Each row of a before or after table is a point. The points were changed in one or more steps. Then noise was added and the rows were shuffled. The steps act on how far a point lies along the listed directions, d1 being the first. What was done? A step turns or swaps two directions, mirrors them in a line or flattens them onto one, adds a multiple of one to another, or multiplies one. Angles are multiples of 10 degrees, from the lower direction toward the higher: turns from -170 to 170, lines from 10 to 170 but not 90. Use the fewest steps. Two steps may share a direction if one is a turn and the other turns, adds or multiplies; they go together, in the order done. Otherwise the lowest direction goes first.
In the rows, 128 means zero.

Directions:
(1): [ 71 105 156]
(2): [121 186 163]
(3): [ 92 154  77]
Before:
[[140 147 149]
 [162 188  98]
 [118 125 110]
 [207  70 133]
 [126 135 150]
 [130 154 124]
 [120  26 146]
 [126 134  66]
 [168  45 147]]
After (9 x 3):
[[202 141 138]
 [ 81 140  50]
 [ 39 143  79]
 [124 149  30]
 [128 107 128]
 [145 186 148]
 [144 104 121]
 [151 124 140]
 [123 145 139]]
Steps: turn d2 and d3 by -120 degrees

Directions:
(1): [214 130 140  93 143 144]
(2): [134 115  37 107 136 112]
Before (11 x 6):
[[216 150 185  96 138 180]
 [ 88 138 198 150 105 130]
 [200 146 187 106 136 136]
 [104 110 108 105 114 106]
 [216 117  88  65 179 132]
 [143 153 128 142 107 116]
 [241 127 134  79 181 140]
 [129 121  96 121 135 122]
 [203 146 134  79 140 131]
 [ 66 136 114 170 111 114]
 [180 135 128 118 150 119]]
After (11 x 6):
[[172 118  85  82 173 129]
 [138 138 201 132 113 137]
 [ 87 108 110 111 109 103]
 [110 120  92 128 131 121]
 [229 146 194  96 141 141]
 [199 148 132  84 140 131]
 [ 67 137 116 170 112 115]
 [174 135 127 120 146 119]
 [247 150 187  82 144 187]
 [233 127 134  82 179 137]
 [147 155 130 145 106 115]]
Steps: add -0.7 times d2 to d1

Directions:
(1): [165 167 125  59 114 145 137 201 111]
(2): [161 120  97  88 134 194 145  70 175]
(3): [109 152 150  65 156  65  94 100 169]
(4): [173 120 219 153 131 144 126 146 176]
(5): [176 113 133 117  40  90 119  90 108]
(6): [101 225 150 149  98 158 125  97 120]
Before (10 x 9):
[[117 137 140  75 126  85 101 144 123]
 [136 117  89 110 127 106 178 204  64]
 [182  65 185 150 150 195 151 144 199]
 [154 100 210 186  93 118 116 155 108]
 [163  80 131 163 159 147 147 115 150]
 [198 150 155  92  99 216 163 127 173]
 [117 147 163  91 137 102  93 140 153]
 [150 115  90 115 120 129 142 160  96]
 [ 93 183 145 135 148  96 121 193  73]
 [156 112 159 190  97 158 126 117 114]]
After (10 x 9):
[[138 184 145 108  84  85 122 201  49]
 [113 114 159 208 161 172 125 119 136]
 [155 140  89  71 121 116 184 246  56]
 [192  56 186 155 121 182 152 125 192]
 [138 149 162  76 107  99  92 146 142]
 [112 108 210 198 164 135 118 169 131]
 [125 149 139  59 127  93 104 165 121]
 [200 176 152  57 119 233 169 177 172]
 [150 130  89  92 139 141 147 194  94]
 [159  64 133 184 152 137 144  87 150]]
Steps: multiply d1 by 2; mirror d3 and d5 in the line at 10 degrees

Directions:
(1): [172 167 190  71 139 158 150  85 126 181 136  88]
(2): [189  84 126 104 180  78 113 157 141 102 192  98]
Before, 13 rows:
[[ 99 142 127 139 140 172 105 110 117 159 103 120]
 [ 33 112  50 249  61 135 124 160  94  82  55 201]
 [164 125 148  86 153 132 154 130 111 155 165  86]
 [ 71 184 122 147  65 189 133 109 105 145  81 157]
 [183 119 146 112 170  87 121 146 148 113 161  83]
 [150 114 174 102 119 157 123 104 118 157 159 110]
 [145 125 106 131 180 106 126 148 140 120 176 105]
 [151 137 147 106 154 154 143 115 115 141 144 110]
 [224 121 184  60 233  92 132 124 148 136 186  86]
 [ 64 165 121 146  52 159 138 111 127 154  73 178]
 [ 42 155  97 171  64 182 126 118 101 100  49 172]
 [137 164 144 131 142 142 136 138 110 156 136 109]
 [195 102 177  79 187 116 126 102 147 139 189  73]]
After, 13 rows:
[[142 179 180  79  85 166 147  85 135 195 113 116]
 [153  86 105 120 163 102 132 164 118 110 175 104]
 [ 98 125  82 161 150 114 124 161 135 110 149 141]
 [132 133 147 119 165 161 105 106 116 167 128  98]
 [148 144 131 134 159 125 126 152 116 139 153 107]
 [155  78 151 116 135 115 105 135 124 129 184 111]
 [153 108 120 123 165 129 132 138 125 115 161 109]
 [154 192 180  80 107 185 143  90 108 182 131 100]
 [ 73 206 161 159  45 222 168  65  83 192  28 156]
 [108 194 186  86  93 206 156  65 104 165  75 115]
 [155  54  99 146 178  78 102 154 151  72 190 119]
 [130 103  99 162 146  81 109 173 145  78 135 123]
 [162  59  86 141 219  47  97 195 149  56 174 145]]
Steps: turn d1 and d2 by 70 degrees
